Each row of a before or after table is a point. One or more steps were done to the points. Then noise was added and the rows were shuffled. The steps act on how far a point lies along the listed directions, d1 being the first. What was done? A step turns or swaps two directions, mirrors them in a line or flattens them onto one, adds a multiple of one to another, or multiplies one. Angles are multiples of 10 degrees, from the lower direction toward the higher: turns from -170 to 170, lines from 10 to 170 but not 90. Use the fewest steps. Two steps may share a direction if one is a turn and the other turns, adds or multiplies; they go together, in the order done. Otherwise the lowest direction goes first.

Directions:
(1): [-14 -55]
(2): [ 55 -14]
Before (13 x 2):
[[-31  -4]
 [ 67   7]
 [-38  50]
 [-17 -74]
 [  7 -78]
 [  2 -34]
 [-75 -62]
 [  9   3]
 [-28 -66]
 [ 36 -25]
 [  6 -24]
 [ 61  10]
 [ 32  45]]
After:
[[-47 -22]
 [ 45  -1]
 [ 43   2]
 [-15 -28]
 [ 20  16]
 [ 10  -3]
 [ 23 -12]
 [ -6 -33]
 [  8 -32]
 [-24   2]
 [  6 -14]
 [-31  27]
 [  3 -11]]
Steps: multiply d1 by 0.4; multiply d2 by 0.7

Directions:
(1): [-60  49  17 -42 -35  19]
(2): [-15 -23  47 -48  60 -28]
(3): [ 56  44   2 -34 -23 -54]
(4): [-22  28 -76 -13  47 -15]
(5): [-43 -40 -15   9 -38 -67]
(6): [-19  49  35  65  25 -30]
Before:
[[-65  11 -27  -3  26 -77]
 [ 15 -58 -35  24  18  36]
 [-53   0 -34  24  45  18]
 [ 33  -8  44  48 -25  32]
 [-45 -18 -59 -55   2  -2]
 [ 82   9  39  88  46 -25]
 [ 47   1  -4  16  40  42]
 [-32 -38 -44   6   1  -5]
 [ 88  33 -23  99  15  27]]
After:
[[ 35 -34  26 101  22 -71]
 [-11  12 -53 -62  22  38]
 [ 25  64 -28 -14  36 -10]
 [ 29  14 -27 -18  33  37]
 [ 35 -11  48  30 -36 -19]
 [-40  41 -21  13  75  39]
 [ 39 -16 -17  80  -9 -78]
 [ 36 -12 -17   3 -11 -64]
 [ 75 -10 -25 -15  12  -3]]
Steps: multiply d2 by 0.4; turn d3 and d5 by 140 degrees

Directions:
(1): [ 44 -73  32  33 -18   4   6 -56  23  66  -5]
(2): [ 14  24   1  23 -24 -22  48  74 -41  72 -27]
(3): [ -6   1 -15  74  21  96 -38  24 -17   5   1]
(4): [-43  34  64  78  20 -43   8 -11  35 -19 -23]
(5): [-66  28 -54  -9  -1  29  49 -59  17  41 -31]
Before:
[[ -12    0  -14  -44   13   32  -50  -28    7  -87   30]
 [  65  -34   40   22    8    3  -18   11  -22   11   24]
 [   1    0    7   45    5    2    2  -19   23   -9   10]
 [ -82   40  -40  -38   12  -20   59  -57   38    1  -15]
 [  34  -24   17   -2   -6   16  -23   27  -12    2   22]
 [  26  -11  -21  -43  -24   18  -28    6    5  -33   36]
 [  -9   26   16  -19    9  -73  -17   12   11  -40   -8]
 [  28   -3    0    8    0   30  -27   -6   13   -9   31]
 [ -33   48  -32  -12   35   57  -10    2    7  -12    5]
 [  -2    0  -12  -21  -23   -4   36  -10   22   35  -22]
 [  29  -22  -53 -121  -16   10   -3  -49  -11  -21   35]
 [   8   12   55   58   -8  -27   15   47  -25   31    5]]
After, 12 rows:
[[-45  32  30  88  41  65 -40 -39  25 -45   0]
 [ 15 -12  51  17  -1 -20 -12  16   1 -12  12]
 [-12  16  28  35  -3   2 -30   0  31 -43  18]
 [-67  23 -86 -24  19  78  25 -35   3  13  -2]
 [ 18 -18 -25 -20 -14 -11  15 -18  10  -6  25]
 [ 60 -28  56  23   6 -30  -9   4  -8   5  21]
 [ -9   2 -15  26  -9  35  19   2  14  39 -25]
 [ 16   8  27   4  -1 -22  -8 -16  33 -17  25]
 [ 19  -1 -43 -22   8  32 -53  39 -25 -20   6]
 [-31  17  16 -12  22   9 -46 -35  25 -94  18]
 [ 39 -13  14 -21 -34 -27  21  48 -49  42  20]
 [-40  58  -5 -41  30 -20  18 -20  32 -25  -1]]
Steps: turn d3 and d4 by 160 degrees

Directions:
(1): [ 17  62  -9  13   7 -44  52  20  42 101 -16  28 -31  23  63  14  11 -26]
(2): [  42  -21   40   -7 -107   -4    6    4    2   38   25   25  -16   -1
  -56  -25  -71  -44]
(3): [ 32  26  48 -75  50   6 -27  -5  10  17  29  35 -21 -27 -70  60  56 -30]
Before:
[[ -33  -53  -30   51  -41    9  -30   -9  -14  -53  -27  -25    4   32
    48  -73  -34   38]
 [ -25  -12    2  -70  120   49  -49   -9  -41  -85   23    4   26  -30
   -40   61  109   30]
 [   5    5   -4   14   -4  -23   -8   11    3   12  -23   -6  -11   25
    -8  -32  -17   -4]
 [  12   -6   34  -29  -54   -3   17   16  -20   11   10   30  -23    7
   -41    3  -11  -11]
 [  -8  -67    7   34  -72   11  -13  -21  -48  -41    9  -27   24   16
   -13  -33  -52   23]
 [ -59  -46  -21    7   69   38  -71  -17  -50 -121    0  -45   37  -26
   -13  -20   38   72]
 [  40   -4   18  -12  -36    0    2   -1   -5   15   19   20    8  -26
   -39   -6  -19  -27]
 [  -8  -26   -4   -2   -5   10  -15   -5  -18  -35   -2    2    6   14
     0    0    1   12]
 [  20   15   20  -53   39   23  -35   -5    1  -34   13   15   15  -10
   -50   26   48   -2]
 [  20   46   19   -3    6  -25    0    6   26   41  -12    7  -21   -3
   -22   19    4  -13]]
After, 10 rows:
[[ -11   39   -7   12   51  -15   -9    1   14   -2  -26  -17   -2   -2
     7   17   28   21]
 [ -19   23  -14   12   -7  -21   47   26   -8   23  -25   12  -18   30
    48   -1   13   17]
 [  12  -17   10   -7  -36   -2   -1    1   -5    4    3   20  -10   19
    -7   -1  -15  -13]
 [  65   27   70  -96  -12    3    0   14    5   72   58   81  -35  -20
   -90   60   36  -70]
 [   8  -39    5   47  -96  -16   23   -8  -23   26    2   -8    3   32
    18  -36  -65    1]
 [  52  -20   76  -43  -93    0  -34    3   -7   41   54   47  -32  -25
  -109  -20  -51  -49]
 [  43   50   22  -39    6  -11    7   10   31   48    8   41  -11    7
   -15   23   29  -31]
 [  -7   -3  -10   15   12  -14  -18    7   -5  -13  -25  -15    0   22
    -7  -32   -8    9]
 [  13   24  -27   28    4  -20   33    8    9   34  -13    6   12   -4
    47   -9    2   -3]
 [   0  -65   11   19  -91   14  -42  -10  -16  -37   -2   -3   -9   22
   -16  -71  -59    5]]
Steps: turn d2 and d3 by -50 degrees; turn d1 and d2 by -110 degrees
